Each row is a point. The points of each table are mixes of a few directions, plus a little noise. How many directions does each table use, and how many do they share? Where both have some left over, give the other angles between the two spaces (their principal angles), to ten degrees, smallest first.

First (4 x 3):
[[ 60   8  -1]
 [-43 -42  32]
 [-34  10 -15]
 [ 19  24 -20]]
Second, 6 rows:
[[ 16  21   1]
 [ 48  47   8]
 [-44 -54  -3]
 [-16  25 -20]
 [-43 -26 -15]
 [ 39 -13  28]]
Directions: first 2, second 2, shared 1; angles 30

First:
[[ 25  11 -36 -14]
 [-29  33  24   2]
 [  9 -37 -20 -20]
 [-53  60  40  -1]
 [ 20 -45   3  18]
 [ 29 -21 -14  11]]
Second:
[[ 15 -31  33  25]
 [ -2  60 -25 -43]
 [-26   0 -41  -7]
 [-32 -51 -31  29]
 [ 18  15  23  -7]
 [  4 -47  23  34]
 [  0  33 -12 -24]
 [ 25  20  31 -10]]
Directions: first 3, second 2, shared 1; angles 60

First (8 x 6):
[[-23  33  58 -45  -4 -60]
 [  3  -5  -8   6   1   9]
 [ 12 -17 -30  22   2  31]
 [ -5   7  14 -10  -1 -14]
 [  2  -2  -3   2   1   3]
 [  2  -2  -5   3   0   5]
 [  4  -6 -11   8   1  12]
 [  7  -9 -15  12   2  15]]
Second, 6 rows:
[[ -2   3  -8 -10   9  23]
 [ 10 -15 -21  23  -2  15]
 [-18  27  24 -46  12  -2]
 [ -5   7  19  -6  -6 -28]
 [ -3   5   4  -8   2   0]
 [ 17 -27 -19  47 -14  -8]]
Directions: first 1, second 2, shared 1

First:
[[ -4   2   9  -4 -27  13 -18 -12]
 [ 11  -4  -6   3  16 -14   3  17]
 [-11   2  -2   3  -4  21   5   2]
 [-14   9   3  -4 -11  14   7 -32]
 [  4 -15   1   8  32 -27  -6  22]
 [  6   9 -13  -2 -18  13  -8 -17]
 [  9  -4  10  -4  13 -20  16  21]]
Second, 8 rows:
[[  2   5   5  11  -4   0   5  -2]
 [  4  17  21  26  -1   4   9  -6]
 [ -7  -7 -19 -23   3  -4 -11   7]
 [ 12 -60 -26  -1 -30   0  22  -6]
 [ -3   8   9  -8  15   4  -9   0]
 [-10  20  -4 -12  10  -5 -15   8]
 [ -1  -1   4  -8  10   4  -6   0]
 [  1  16   9  18  -4  -2   6  -1]]
Directions: first 5, second 3, shared 0; angles 60, 70, 90

First, 8 rows:
[[-30 -10 -18  24  -2  28  -8   1 -20]
 [-14  -8  -2  -2  -3  18  -9  -4   4]
 [  4   5 -10  14 -18 -10   2  16  -1]
 [ 14  -2   9 -23 -23  -6  -8   8  37]
 [-19 -11 -13   6 -28  23 -17  12  13]
 [ 16   8  10  -9  16 -17  11  -7  -3]
 [-14 -11   4 -13   3  23 -11 -11  10]
 [ 43  31  20   4  54 -60  42 -16 -40]]
Second:
[[  8  -1   6  -5  -6 -11 -10  11  14]
 [ 19  -2  15 -11 -14 -28 -25  28  35]
 [-10   1  -8   6   7  15  13 -14 -18]
 [  3   0   3  -2  -2  -5  -5   5   7]
 [-20   2 -16  12  15  30  26 -29 -37]
 [-22   2 -18  13  17  33  29 -33 -41]
 [ 22  -2  18 -13 -17 -33 -28  32  40]]
Directions: first 3, second 1, shared 0; angles 30

First, 11 rows:
[[  4   7   6   7  -3  -1   3  -4   3   4  -1]
 [-21 -33 -34 -32  13   1  -9  24 -10 -22   9]
 [  9  12  13  12  -5  -1   5  -9   4   9  -4]
 [ -6 -13 -12 -13   5   1  -5  10  -5  -9   5]
 [-27 -45 -44 -44  17   4 -14  34 -13 -29  12]
 [ -3  -6  -4  -5   1   1  -2   4   0  -3   2]
 [ -7  -9 -10  -9   4   1  -2   7  -3  -7   3]
 [-10 -16 -16 -16   6   1  -4  12  -4  -9   4]
 [ 37  60  60  59 -23  -6  17 -46  19  39 -16]
 [ 15  23  23  23 -10  -3   7 -17   7  15  -6]
 [ 12  17  17  18  -6  -1   5 -13   4  11  -5]]
Second (10 x 11):
[[-16  -2 -20  19  -2  41  13 -18 -40 -39   3]
 [  4  -6  -5  -7   5 -23 -13   5  19  25  11]
 [-15  -5 -21  22  -3  33   8 -19 -29 -25   8]
 [ -3 -35   8   3  -2 -33 -14  21  55  32   7]
 [  0  -9   3 -18   4 -14  -5  17  11   3  -3]
 [ -4  19   3  -3  -2  30  18  -7 -40 -38 -16]
 [ 17  26  -4 -32  12 -20 -12   2  -9  18   3]
 [  4  13   2 -24   4   4   5   9 -19 -17 -12]
 [  4   3  12  34 -10   2   4 -18  15  15   3]
 [  9  -5  20   6  -5 -21  -4   7  34  24  -3]]
Directions: first 1, second 4, shared 1

First, 8 rows:
[[  6   4   5   3  -4   2   0  -5   4   5   3  -5]
 [ 49  36  40  33 -25  16   3 -43  24  32  35 -41]
 [-31 -23 -26 -21  15 -10  -2  27 -15 -19 -21  25]
 [  9   7   8   7  -5   4   1  -8   4   6   7  -8]
 [  4   4   4   3  -1   1   0  -4   2   3   3  -4]
 [ 22  16  19  14 -10   8   1 -20  12  15  15 -18]
 [-25 -18 -21 -16  14  -9  -1  21 -12 -16 -17  20]
 [-36 -27 -31 -25  17 -12  -2  32 -17 -24 -26  30]]
Second, 9 rows:
[[-48  26 -10 -54  41   0 -18   7 -50 -12 -20 -11]
 [ 23 -12   5  26 -19   0   8  -3  24   6  10   5]
 [  5  -6  -4   0 -10  -1   9   8   6  -6  -5  15]
 [  3   0   3   6   0   0  -2  -4   3   4   4  -5]
 [-15   7  -4 -18  11   0  -4   4 -15  -5  -8   0]
 [  2  -1   1   4  -1   0   0  -2   2   2   2  -2]
 [ 42 -14  20  60 -22   3  -1 -28  41  29  35 -25]
 [-36  17 -11 -44  27  -1  -9  11 -37 -14 -20   2]
 [ 24 -17   0  21 -27  -1  17   7  26  -3   1  22]]
Directions: first 1, second 2, shared 0; angles 30
